Every row gives one point. Each copy is the shape, with its points in the same order, turned, moved and blurred by noise. Some copies are also mirrored. Which?

Shape (9 x 3):
-35; -27; -16
-27; -13; 3
-40; -45; 56
98; 63; 14
-53; -5; 21
-46; 4; 13
14; 17; 22
-49; 39; -16
41; 46; 24
Copy 1:
52; 4; 10
28; 9; 14
13; -18; 70
-78; 18; -78
31; 22; 47
32; 38; 34
-19; 14; -2
39; 65; 11
-43; 27; -28
Copy 1 is: mirrored
Copy 2, 9 rows:
-6; -13; -38
-4; 5; -14
-29; -37; 22
101; 81; 22
-31; 3; -6
-19; 14; -14
27; 35; 13
-28; 52; -37
53; 64; 16
Copy 2 is: only turned

Shape, 7 rows:
-22; -13; 16; -6
50; 4; 17; -28
74; 20; -55; 34
-21; -3; 3; -14
-13; -94; 31; -5
-37; -66; -69; -8
10; 4; 38; -27
Copy 1, 7 rows:
15; 16; 13; -29
25; -12; 29; 40
53; -7; -61; 62
-2; 12; 7; -21
65; -18; 45; -66
20; -45; -45; -73
9; 11; 44; 12
Copy 1 is: mirrored
Copy 2, 7 rows:
-13; -11; -5; 10
53; -7; -28; -10
23; 28; -110; -1
-21; -4; -12; -2
-22; -93; -13; 45
-79; -35; -72; -12
27; -6; 9; -5
Copy 2 is: only turned
Copy 3, 7 rows:
-27; -9; -3; 11
50; 10; 4; 9
52; 87; -30; 50
-26; 2; -16; 1
-42; -10; 79; 25
-75; 74; 28; -13
13; -26; -4; 3
Copy 3 is: mirrored

Shape (11 x 6):
22; -55; -37; -9; 34; 30
-18; 36; 63; 38; -24; 38
44; 5; -24; 34; 34; -33
-51; 48; -21; -12; -40; -33
-4; -64; 35; -21; 43; 28
-14; 3; -43; -16; 58; 31
-27; 53; -7; 11; -37; 19
5; -17; -28; 35; 72; -7
28; -8; 64; 21; 43; -51
-31; 0; 69; -25; 18; -56
31; 33; 30; -41; 44; -21
Copy 1, 11 rows:
32; -47; 10; -1; 53; 26
-59; 18; 93; 36; -17; 30
42; 33; 36; 31; 50; -22
-46; 45; -16; 15; -33; -21
-20; -59; 58; -30; 55; 9
-13; 1; -10; 14; 69; 42
-40; 39; 21; 36; -28; 24
13; -3; 21; 37; 89; -7
-3; 20; 94; -17; 50; -57
-67; 15; 59; -37; 29; -62
-12; 50; 47; -51; 51; 3
Copy 1 is: only turned
Copy 2, 11 rows:
12; -63; -39; -4; 42; 32
6; -12; 66; 35; -48; 3
4; 18; -26; 49; 46; -38
-56; 43; -17; -18; -49; -22
16; -78; 24; -26; 45; 12
-41; -17; -26; 1; 49; 45
-35; 27; 1; 19; -62; 18
-28; -33; -28; 35; 65; -18
19; -7; 37; 12; 55; -67
-9; 3; 54; -49; 19; -65
8; 46; 18; -22; 54; 1
Copy 2 is: only turned
Copy 3 (11 x 6):
49; -36; -48; 11; 39; 47
-67; 8; 27; 56; -17; 33
41; 42; -25; 22; 36; -30
-42; 17; -42; -28; -59; -32
7; -69; 4; 18; 45; 35
-11; 2; -63; -23; 52; 37
-52; 41; -27; 9; -44; 17
8; 4; -54; 30; 74; -7
3; -4; 43; 39; 50; -51
-43; -36; 31; -2; 13; -48
-11; 19; 35; -24; 37; -11
Copy 3 is: only turned
Copy 4:
38; -47; -32; 26; 28; 69
0; -4; 73; 37; 18; -9
69; -24; -40; 13; -6; -31
-50; 18; -8; -28; -42; -29
16; -47; -4; 4; 81; 47
23; 14; -62; 25; 30; 45
-16; 32; 23; 14; -31; -5
48; -26; -55; 55; 48; -12
55; -47; 10; -15; 70; -56
-18; -26; 11; -48; 67; -42
52; 15; 5; -48; 52; -10
Copy 4 is: only turned

Shape, 14 rows:
32; 4; 61; 16; -25; 4; 9; -53
14; -6; 18; -6; -8; -3; -28; -33
-48; -11; -56; -31; 49; 39; 10; 16
-23; -16; -55; 36; -67; -32; -75; -33
-46; -39; -9; -1; -45; 16; -26; -6
45; -16; -15; -12; 30; 33; -56; -43
22; 46; -15; 9; -11; 27; -27; 1
-38; -22; -44; 9; -95; 26; -54; -7
27; -15; 33; 50; 18; 24; -16; 10
-36; -35; -62; 42; -69; 18; -5; -38
40; -12; 37; -12; 43; 11; -17; -25
54; 6; -11; 1; -26; 39; -20; -10
45; -28; 37; -10; 57; 8; -6; -21
48; -7; -17; -25; -5; -2; -2; 17
Copy 1 (14 x 8):
28; 28; 39; 66; 35; 8; -4; -11
21; 0; 15; 13; 20; 0; -27; -10
-18; -28; -71; -52; 7; 17; 36; -15
-46; -22; 11; 12; -41; -46; -91; -33
-23; -52; 8; 14; -28; 12; -13; -24
63; -4; -40; -1; 33; -1; -50; -32
15; 42; -30; 13; -18; 7; -30; 6
-31; -43; -3; 25; -82; 0; -49; -45
17; -9; -31; 59; 29; 2; -16; 39
-54; -29; -22; 41; -37; -35; -23; -64
56; 1; -8; 13; 61; 8; -11; 11
53; 14; -26; 32; -26; -5; -22; -13
62; -9; -16; 10; 73; 1; 2; 19
46; 2; -12; -7; -15; -34; 3; 15
Copy 1 is: only turned
Copy 2 (14 x 8):
31; 18; 38; 0; -39; -18; 50; -15
18; -18; 27; -2; -11; -2; 5; -25
-62; -8; -54; -38; 9; 37; -45; -14
22; -53; 0; 37; -24; -17; -40; -121
-19; -37; -1; 0; -55; 32; -15; -67
47; -6; 13; -6; 38; 33; -23; -17
12; 25; 10; 7; -16; -17; -55; -17
12; -32; -3; 9; -75; 24; -58; -110
3; 14; 9; 57; -14; 22; 10; 9
9; -8; -51; 13; -53; 13; -13; -115
16; -6; 25; -3; 19; 15; 17; 25
53; 14; -1; 5; -29; 7; -35; -8
14; -12; 12; 0; 23; 22; 31; 39
27; -29; -22; -6; -24; -10; -31; 19
Copy 2 is: only turned
Copy 3:
55; 48; 12; -37; -33; -5; 35; -19
24; 22; 2; -11; -7; -10; 8; -50
-71; -21; -31; 15; 39; 33; 28; -18
31; 5; -42; 83; -52; -21; -12; -84
-21; -16; -7; 30; -58; 20; 10; -47
39; -4; -26; -21; 44; 12; 3; -72
20; 31; -68; -5; 1; 1; -12; -13
-2; -19; -62; 45; -88; 12; -7; -71
49; 10; 10; 3; 3; 35; -11; 10
18; -17; -47; 73; -64; 17; 53; -49
31; 20; 22; -40; 37; 2; 7; -30
46; -9; -57; -28; -6; -1; 1; -25
32; 2; 34; -41; 48; 4; 12; -18
15; -26; -26; -21; 5; -35; -1; -6
Copy 3 is: only turned

Shape, 15 rows:
-20; -32; -38; -67; 5; -44; -29; -45; 36
-34; -7; -26; -33; 79; 59; -44; -8; 0
17; -22; 9; 43; 9; -13; 18; -100; 55
35; 68; -54; -8; 81; -53; 2; -6; -16
-11; 19; 19; 6; 10; 24; -48; 20; -62
58; -26; -22; -9; 19; -36; 1; -66; 4
-10; -15; -19; 24; 22; 14; 18; -41; -22
-77; 16; -79; -4; -12; -45; -19; 15; 8
-22; -3; -60; 47; 63; 9; -50; 2; 8
58; -21; -17; -58; 5; -43; -17; 25; 4
13; 17; -50; -37; 7; 46; -24; -33; 36
27; -41; 43; -68; 44; -24; -39; 21; -12
-11; 3; 17; -48; -1; -13; -50; 47; -5
3; 33; -18; -54; 27; -5; 40; 4; -56
79; 41; -59; -8; 17; -56; 10; 57; 17
Copy 1 (15 x 9):
31; -12; -26; -66; 4; -72; -56; -11; 30
-27; -16; -73; -19; 76; 4; -9; -29; 10
51; -16; 30; 57; -4; -34; -71; -49; 42
47; 77; -31; 26; 68; -53; 21; 30; -1
-49; 11; -21; 5; 12; -14; 26; -26; -52
74; 1; 28; -13; 24; -43; -39; -30; -13
15; -24; -21; 40; 9; -5; -37; -3; -26
3; -2; -90; -4; -34; -80; -1; 42; 23
6; -33; -69; 42; 51; -51; 27; -29; 5
44; 9; 17; -68; 14; -39; 32; 1; -3
32; 22; -57; -24; 5; 12; -18; -54; 33
-22; -11; 36; -76; 58; -31; 13; -14; -17
-43; 7; -7; -61; 2; -45; 33; -9; 2
5; 42; -19; -23; 18; 12; -12; 51; -37
88; 38; -2; -15; 13; -43; 89; 31; 15
Copy 1 is: mirrored
Copy 2, 15 rows:
-29; 11; -23; -47; -40; -14; 43; -49; -13
-23; 1; -24; -55; 76; 43; -1; -5; -21
22; 6; 69; -7; -15; 33; 27; -88; 54
29; 102; -1; 19; 53; -38; 11; -27; -30
-4; -17; 4; 25; 31; 16; -64; 16; -45
48; 19; 41; -14; -19; -3; 38; -61; -24
2; 8; 33; 26; 22; 50; 20; -34; -13
-80; 73; -29; 19; -36; 19; 6; 4; -8
-29; 66; 38; -33; 37; 44; -14; 13; -10
48; 12; -14; -19; -31; -43; 30; 17; -37
31; 25; -45; -43; 1; 52; -3; -38; 0
17; -48; 2; -31; 16; -61; 18; 17; -35
-7; -14; -34; -7; -8; -30; -28; 33; -17
22; 12; -46; 57; 38; -4; 29; -17; -50
78; 98; -15; 18; -18; -38; 18; 37; -11
Copy 2 is: mirrored
Copy 3:
3; -22; -36; -65; 29; -98; -10; -20; 17
-18; -40; 6; -43; 89; 15; -36; -21; 22
-17; -24; 23; 26; 5; -79; 41; -94; 14
59; 54; -42; -12; 88; -9; 39; -38; -10
20; -5; 31; -2; 20; 28; -40; 24; -39
44; -38; -12; -6; 22; -72; 47; -47; -11
-26; -27; 7; 10; 30; -21; 30; -21; -18
-37; 47; -68; -7; 36; -58; -26; 33; 15
-5; -8; -11; 44; 92; -16; -24; -3; 34
74; -8; 1; -60; 12; -52; 27; 21; 25
8; -32; -40; -34; 13; -5; -17; -47; 48
59; -20; 65; -79; 39; -50; -7; 16; -8
34; 17; 25; -52; 10; -24; -42; 38; 7
14; 14; -23; -66; 27; 16; 49; 9; -42
95; 55; -36; -8; 27; -18; 60; 18; 53
Copy 3 is: only turned
Copy 4, 15 rows:
15; -95; -18; -57; -24; -16; 20; -20; -46
-29; -10; 25; -73; 26; 59; -3; -28; -59
34; -70; 52; 57; 3; -1; 43; -53; -42
83; 26; -25; -20; 53; -10; 17; 3; -88
-28; 50; 39; -23; -26; -4; -38; -4; -62
60; -65; 21; -3; 14; -35; -14; -47; -56
-11; -3; 18; 10; 14; -1; 7; -63; -50
-26; -18; -81; -20; -26; 2; 28; 15; -40
-4; -19; -14; 7; 38; 66; -27; -1; -69
53; -39; 2; -64; 16; -58; -48; 9; -28
40; -25; 4; -51; -11; 41; 5; -32; 4
-3; -46; 62; -83; 24; -56; -40; 8; -66
-21; -8; 24; -64; -14; -34; -25; 39; -36
16; 42; 5; -70; 19; -49; 18; -45; -45
73; 3; -37; -13; 59; -50; -38; 40; 0
Copy 4 is: mirrored
